Every row gives one point. Each copy is the shape, with its points in the same order, turned, moved and blurred by noise. Some copies are also mirrored. Which?

Shape (7 x 3)
[[ 30.0  -1.9   9.4]
 [-22.7 -20.4 -21.6]
 [-12.1  33.1   8.3]
 [ -5.7 -13.7   7.1]
 [ -1.0   8.2 -31.2]
 [-28.2 -13.0 -12.2]
 [  7.2  -1.5   3.7]]
Copy 1 (7 x 3)
[[ 33.9   0.1   5.6]
 [-18.8 -11.6 -29.1]
 [ -6.1  38.3   7.4]
 [ -1.6  -8.9   2.2]
 [  4.3  14.0 -33.9]
 [-24.8  -4.6 -19.4]
 [  9.4   0.5   0.0]]
Copy 1 is: only turned
Copy 2 (7 x 3)
[[-27.2   8.1  15.7]
 [  7.7 -18.5 -27.9]
 [ 23.3  27.2   8.7]
 [ -1.1 -11.6   5.0]
 [ -2.6  17.1 -29.3]
 [ 18.0 -15.5 -18.5]
 [ -7.8   4.0   7.0]]
Copy 2 is: mirrored

Shape (10 x 4)
[[ 10.2  22.6  29.8  26.3]
 [-11.8   0.0  29.8  -2.8]
 [ -1.7  17.6   7.8   1.6]
 [-27.3  20.6  16.0   8.4]
 [  4.9  19.1 -12.9  24.0]
 [-37.8   3.5   5.7 -14.1]
 [  0.5 -10.9 -18.9  -7.5]
 [ -8.3  -5.6  -9.2  21.2]
 [-17.5   8.8  16.3   9.1]
 [ 12.3  32.0 -18.8  -4.0]]
Copy 1 (10 x 4)
[[ 23.1   6.5  21.4  16.5]
 [-13.5  -1.8  22.8   2.6]
 [  4.9  11.8   0.1   2.4]
 [  5.0  14.6  20.6 -20.2]
 [ 31.7   8.4 -13.7  -8.0]
 [-25.8   5.3   9.6 -31.3]
 [ -7.0  -8.7 -30.9  -9.0]
 [ 16.0 -13.7  -9.1 -19.2]
 [  0.6   0.0  19.7 -12.2]
 [  9.6  29.2 -27.7   0.1]]
Copy 1 is: mirrored
Copy 2 (10 x 4)
[[ 15.7  11.5  33.3  17.1]
 [ -8.1 -12.5  27.2  -9.5]
 [  0.5  10.3   8.7  -3.3]
 [-22.3  14.1  22.8  -0.5]
 [  4.0  18.9  -7.0  21.6]
 [-35.9  -1.4   7.4 -19.0]
 [ -4.2 -11.1 -23.8  -4.9]
 [-11.2  -4.5  -7.5  20.5]
 [-14.4   1.4  19.2   2.7]
 [ 12.6  29.2 -15.3  -7.0]]
Copy 2 is: only turned
Copy 3 (10 x 4)
[[ -7.6  17.6  50.9  16.5]
 [-27.4  -5.7  31.6 -10.2]
 [-12.9  17.8  21.3  -3.5]
 [-38.9  22.5  15.7  -3.1]
 [ -2.7  27.6   5.6  18.6]
 [-43.4   0.0   0.6 -19.7]
 [ -1.2  -3.1 -11.0  -4.9]
 [-11.5   6.1  -5.1  22.7]
 [-32.4   7.6  19.1   2.7]
 [ 10.6  34.7  -3.4 -10.3]]
Copy 3 is: only turned

Shape (7 x 4)
[[ -9.6  10.1  13.7 -14.2]
 [-18.3  14.1  -3.5  22.8]
 [  6.6 -22.8  -1.4   2.7]
 [-21.6   1.5  37.6  -1.8]
 [  1.2  16.0  -9.7   1.9]
 [ 25.3  12.3  -1.1  -3.8]
 [ 37.7  12.6   4.6   8.5]]
Copy 1 (7 x 4)
[[ -6.2  22.6  14.5  -2.6]
 [-12.7  20.7   2.7  34.2]
 [  0.3 -13.5 -10.2   3.5]
 [-14.4   8.2  37.2  -0.5]
 [  3.7  25.8  -9.3  11.3]
 [ 26.7  18.9  -5.2   4.0]
 [ 39.4  12.1  -1.4  10.4]]
Copy 1 is: only turned
Copy 2 (7 x 4)
[[ -4.3  22.5  22.5  -5.6]
 [ 10.4  10.7  13.9  30.8]
 [ -6.9 -12.8  -2.6  -5.6]
 [-16.3   8.6  46.2   3.7]
 [  5.2  22.3  -2.3  10.0]
 [-16.5  23.9 -14.3   0.7]
 [-29.6  19.9 -21.7   9.6]]
Copy 2 is: mirrored
Copy 3 (7 x 4)
[[  0.6 -15.0  17.2 -17.9]
 [ -5.6 -33.1   0.3  16.4]
 [  6.5  12.0   7.2  15.2]
 [-12.2 -16.5  38.9  -6.4]
 [ 13.8 -18.7  -9.4   0.8]
 [ 35.6 -10.9   6.1  -2.8]
 [ 48.3 -10.4  13.9   7.2]]
Copy 3 is: mirrored

Shape (10 x 6)
[[  2.1  -4.4  10.1  12.3   4.9  30.6]
 [ 19.8 -20.6  12.7   9.0  44.2   4.7]
 [ 23.1 -13.5  11.0  15.8   7.0  10.6]
 [ -8.5  26.0 -10.7  -2.2   6.9  -2.2]
 [ -4.0  19.6 -10.4  -2.1 -15.5  -8.5]
 [ -8.2   5.7 -13.8  13.8 -15.4 -18.2]
 [-16.6   7.7 -21.5   1.3 -22.8 -11.2]
 [  8.9 -17.8  22.2  -6.9  13.0  -2.0]
 [  1.8  -9.7  33.7  30.1  -7.2 -28.2]
 [ 33.1 -11.7  23.3  11.9  11.3   6.0]]
Copy 1 (10 x 6)
[[ -6.8  -5.7  14.3  23.7   2.4  23.3]
 [ 18.5 -16.9  12.1  22.9  40.4  -2.1]
 [ 16.2 -19.2  19.4  19.9   3.7   8.7]
 [ -8.4  21.1  -8.4   6.2  -7.1 -10.1]
 [ -4.7   8.0  -5.4  -2.8 -25.7 -10.0]
 [ -6.9  -9.6  -9.0   8.1 -27.0 -20.3]
 [-13.9  -5.0 -19.7  -0.5 -32.3 -10.0]
 [  2.9 -20.0  15.9  -4.6  18.4   2.4]
 [ -7.2 -34.1  36.4   8.3  -9.0 -30.6]
 [ 24.3 -18.1  30.6  11.9   9.8   5.4]]
Copy 1 is: only turned
Copy 2 (10 x 6)
[[ 15.4  -8.7  -0.9  17.6  12.5  27.3]
 [ 19.7 -21.6  18.2  30.0  46.0  -2.7]
 [ 24.7 -17.9  13.9  25.1   8.0   5.4]
 [ -9.8  17.5 -11.2  10.2   5.8  -8.2]
 [ -9.1   8.9  -6.0   6.2 -14.5 -10.3]
 [-11.6  -6.9 -11.7  20.5 -18.8 -14.7]
 [-16.3  -2.7 -20.7   4.7 -20.2 -10.6]
 [  4.1 -23.5  28.2   8.9  18.5   2.6]
 [-12.2 -21.2  29.9  50.0 -16.0  -1.6]
 [ 28.1 -14.2  29.3  27.8  11.0   2.9]]
Copy 2 is: only turned

Shape (11 x 8)
[[-29.8 -20.1  18.1   0.2 -16.8  26.6 -11.1 -22.3]
 [ -5.6   8.6 -10.4 -30.9   5.7 -13.2  22.1  15.2]
 [-20.6   6.8   1.3  19.5 -16.3  -5.1  18.4 -11.6]
 [ -8.3 -28.0   5.3  12.1 -29.0  12.2 -14.7   9.3]
 [  2.5   0.8  21.8   4.7 -31.2  12.8 -15.3   2.7]
 [ 37.4  -8.2 -15.3 -19.3 -15.6 -18.9 -20.7  17.0]
 [-13.1  17.8  -0.7  14.6   8.6   0.4  28.4 -20.6]
 [ -8.4 -20.5  23.8   0.4 -15.0  -6.3 -20.8  12.8]
 [-12.5   9.4  -6.3 -15.6  12.1 -28.3  17.2 -11.1]
 [ 18.7  -7.2  -5.4 -20.9  18.8  -5.8  -6.5  22.3]
 [-16.8  17.2 -19.5 -21.0  20.3 -11.3  -6.0  11.6]]
Copy 1 (11 x 8)
[[ -7.2 -14.1  20.2   0.2 -24.6  32.0 -23.3 -12.5]
 [-17.1  11.6  -4.9 -33.7   1.7 -16.3  26.4  11.8]
 [-14.9  14.5  11.7  18.9 -12.7  10.6  12.6  -2.9]
 [ 14.4 -27.1  -0.2  11.5 -29.4  19.5  -1.8   7.5]
 [ 20.1   6.6   3.2   2.4 -36.7  16.4 -12.1  17.9]
 [ 20.7  -0.9 -26.6 -16.6 -34.3 -40.9   1.2  17.6]
 [-11.0  25.4  18.2   8.9   9.8   3.5   6.0 -14.3]
 [ 13.5 -20.2  18.7  -0.1 -27.5  -3.3  -4.5  25.1]
 [-24.4  19.4  18.4 -16.3   1.4 -25.0  11.1   1.4]
 [ 14.7  -6.5  -9.3 -24.2   4.8 -29.3   1.1  20.7]
 [-27.2   9.3  -8.3 -21.6   9.7 -19.3  -2.4  21.0]]
Copy 1 is: only turned
Copy 2 (11 x 8)
[[ -9.9  -3.3  21.1  -3.1 -20.6  50.2 -14.2 -12.3]
 [-20.2  -1.4  10.5 -20.8  -6.0  -6.9  33.7  23.4]
 [-19.8  11.0  21.7  17.7  -4.2  15.6  15.9 -12.1]
 [  6.9  -7.3   9.1  12.9 -39.0  16.2 -14.6  -2.9]
 [  5.7  22.1  17.8   3.0 -28.3  13.6 -20.4   6.9]
 [ 15.3   4.4  -1.0 -26.8 -31.5 -36.3  -2.8   6.7]
 [-15.6  16.7  16.3   7.2  16.6  18.7  32.6 -12.5]
 [  6.5 -10.4  21.4   5.4 -16.9   4.8 -24.0  12.8]
 [-23.3  -2.6  22.7 -18.0  12.7  -7.4  26.2  -1.1]
 [ 12.4 -11.4  -2.1 -26.1  -5.2 -10.7  11.3  22.5]
 [-26.8  -7.4 -13.0 -21.5  11.9  -7.1  11.3  16.4]]
Copy 2 is: only turned
Copy 3 (11 x 8)
[[  0.1 -26.5  16.0  -7.7  -9.9  30.5  25.5 -10.8]
 [  9.3  21.8   2.6 -35.8  16.9 -17.3  13.1  18.3]
 [ -0.4  13.0   6.9   6.8 -22.9  -6.7  31.9  -0.7]
 [ -3.5 -20.0 -20.7   2.6 -11.1  26.1  20.2  19.5]
 [ -7.5  -1.2 -12.0  10.6  10.8  31.6  25.8   0.6]
 [ -2.4   5.5 -48.7  -3.9  31.0  -4.9  -3.7   5.0]
 [ 20.2  31.1  22.7   8.0 -16.6  -2.2  24.7  -0.1]
 [-21.5 -16.0  -2.4   7.6  13.5  12.2  12.6  18.8]
 [  4.2  18.4  15.4 -10.7   3.1 -29.7  15.0  -1.6]
 [  8.4   5.2 -15.0 -12.9  30.2  -2.6 -14.1  18.7]
 [ -2.7  29.5   9.4 -34.9   1.8 -10.8  -9.8  10.3]]
Copy 3 is: mirrored

Shape (14 x 9)
[[-28.1  -1.5  -6.3 -21.5  10.0  18.7  -7.0  14.3   3.4]
 [  0.3  28.4 -17.0  -3.3  -1.1  27.7   1.4  -1.1  -9.7]
 [ 22.8   0.2   9.8  11.0  12.5  18.9  38.3   8.0   9.6]
 [-21.1 -19.6  -5.8   8.4  -3.5 -18.7  22.4  16.1  -3.9]
 [ 13.8   8.9  -0.4  -2.8   6.7  13.0 -11.9  -8.5  -2.5]
 [ 15.9   2.7   2.9  27.0 -10.6  28.6  49.0  -1.8  12.4]
 [-10.7  14.6  -8.8  -9.9   5.1  24.2  12.2 -18.8  -8.3]
 [-34.8  29.7   7.3  -4.1  -1.6   6.2  -9.2  -5.5  -4.8]
 [  1.6  -8.0   1.2  32.4  11.2 -16.2  19.4  47.4 -24.9]
 [-14.6  20.7   4.5  -8.1   7.4   7.3   6.9   4.3 -11.0]
 [ 41.4  12.5  11.1  -8.8 -13.8  28.8  19.0   5.5 -10.6]
 [ 24.5  -8.7  13.0   9.4  -9.1  32.1   4.7   9.6  -4.3]
 [-15.5  26.4 -10.5 -18.6 -14.7  12.4  -3.7 -12.1  28.6]
 [-11.4 -30.2  -3.2   3.2   9.4 -15.2 -13.0  36.5   8.9]]
Copy 1 (14 x 9)
[[-30.0   2.3 -10.5  -9.5  -2.1  15.7 -13.8  17.9 -20.5]
 [  0.3  15.8 -17.9  -5.5  -9.7  31.5  15.2  -4.0  -6.4]
 [  2.8 -28.8  18.4   8.8   3.1  23.5  32.1   6.3   2.8]
 [-28.0 -20.5  -8.7  23.5  -2.8 -20.8   7.4   1.0 -13.0]
 [ 13.7   5.7   2.9  -7.4  -1.4  17.2  -0.6  -7.4 -11.9]
 [ -3.6 -30.3  15.4  14.4 -25.1  27.1  40.8  -5.6  14.9]
 [-18.1   8.8  -3.7 -13.0  -5.3  25.9  13.1 -18.5  -9.2]
 [-24.7  39.0   0.7  -0.8 -11.0   5.1   0.8   2.8  -7.3]
 [ -1.0 -16.3 -10.1  60.2  14.6  -5.3  19.5  16.5 -22.6]
 [-17.5  16.9  -1.5   1.6   1.0  10.1  13.1   4.0 -15.5]
 [ 27.2 -11.7  10.9  -8.2 -15.9  28.3  36.7   3.2 -24.5]
 [ 16.4 -18.6  15.4  11.1 -20.8  28.6   8.3   3.8 -21.0]
 [-13.4  16.6  -7.0 -31.8 -24.6   4.2   1.9   8.6  12.0]
 [-11.0 -23.0  -9.3  20.6   6.8 -15.7 -26.5  25.8 -21.3]]
Copy 1 is: only turned
Copy 2 (14 x 9)
[[-13.4  26.9   5.4   6.9  12.1   9.7 -21.0   8.3  -9.0]
 [  2.2  20.7 -17.2  -5.2   8.4   9.1  23.1  14.7  -7.8]
 [ 23.1  17.9  36.0  14.0  -4.9  16.6  32.9  10.2  10.7]
 [  6.1   8.4  19.9  39.3 -18.2  -9.0  -7.1  -6.8 -15.4]
 [ 10.6   3.2  -0.1  -9.0  14.3   0.5   9.3   2.4   8.6]
 [ 11.7  16.2  21.2  24.3 -20.2  26.6  52.3   1.8  12.4]
 [ -1.0  23.8  -1.6  -5.7  10.6  13.6  19.6  -8.9 -14.4]
 [-32.1  16.7  -3.2  -2.6   8.2 -15.3   8.0   1.2 -13.5]
 [ 21.9 -12.6  28.6  44.4 -11.9 -14.7   7.7  36.6 -19.9]
 [ -7.1  19.0   9.5  -1.6   4.6  -6.7   9.6  10.0 -16.8]
 [ 25.7   7.1  10.6 -23.1 -20.7  20.3  30.7  20.6  10.5]
 [ 11.3  -9.8  13.7  -0.7  -9.5  26.1  17.0  16.5  15.0]
 [-17.2  40.8 -15.7  -4.2  -1.1  -3.5   7.0  -9.1  18.1]
 [  8.8  -0.4  20.9  36.6   1.3 -10.3 -35.3  13.2   8.9]]
Copy 2 is: mirrored
Copy 3 (14 x 9)
[[-33.7   1.2  -4.5  -6.5   0.0  26.9 -13.9  14.6 -10.3]
 [ -3.6  21.2 -21.6 -17.8  -4.2  20.9  19.1  17.9 -12.1]
 [  9.0   5.8  30.1   4.4  13.1  10.0  39.0  21.2  -8.7]
 [-23.9 -29.1   7.7  -0.2   7.4 -16.5   4.6   7.8   8.4]
 [  6.6  17.9  -7.3  -2.7  -6.6  10.3   1.8  -1.3 -14.2]
 [ 13.8  -7.9  15.6  -3.0   9.2  23.0  54.8  16.4   6.9]
 [-15.5   5.6  -8.3 -22.3   9.2  20.9  15.4  -5.3 -17.3]
 [-19.5  12.8 -10.2 -35.0   9.7  15.5 -12.3  -2.6   5.8]
 [ 10.4 -21.2   2.7   2.6  17.8 -30.5   4.1  50.2   5.2]
 [-18.0  12.2   2.4 -23.5  12.1   5.0  -0.5  11.2  -4.9]
 [ 23.3  10.8  14.7 -17.8 -21.8  11.4  40.1  19.7 -28.2]
 [ 28.5  -6.7  12.0  -7.8 -11.5  20.7  12.2  14.6 -15.5]
 [-29.5  25.8  -6.8 -17.8 -14.8  29.2  11.2 -11.0  14.2]
 [-15.2 -18.9  12.6  18.1 -10.6  -9.8 -25.9  17.6  11.5]]
Copy 3 is: mirrored
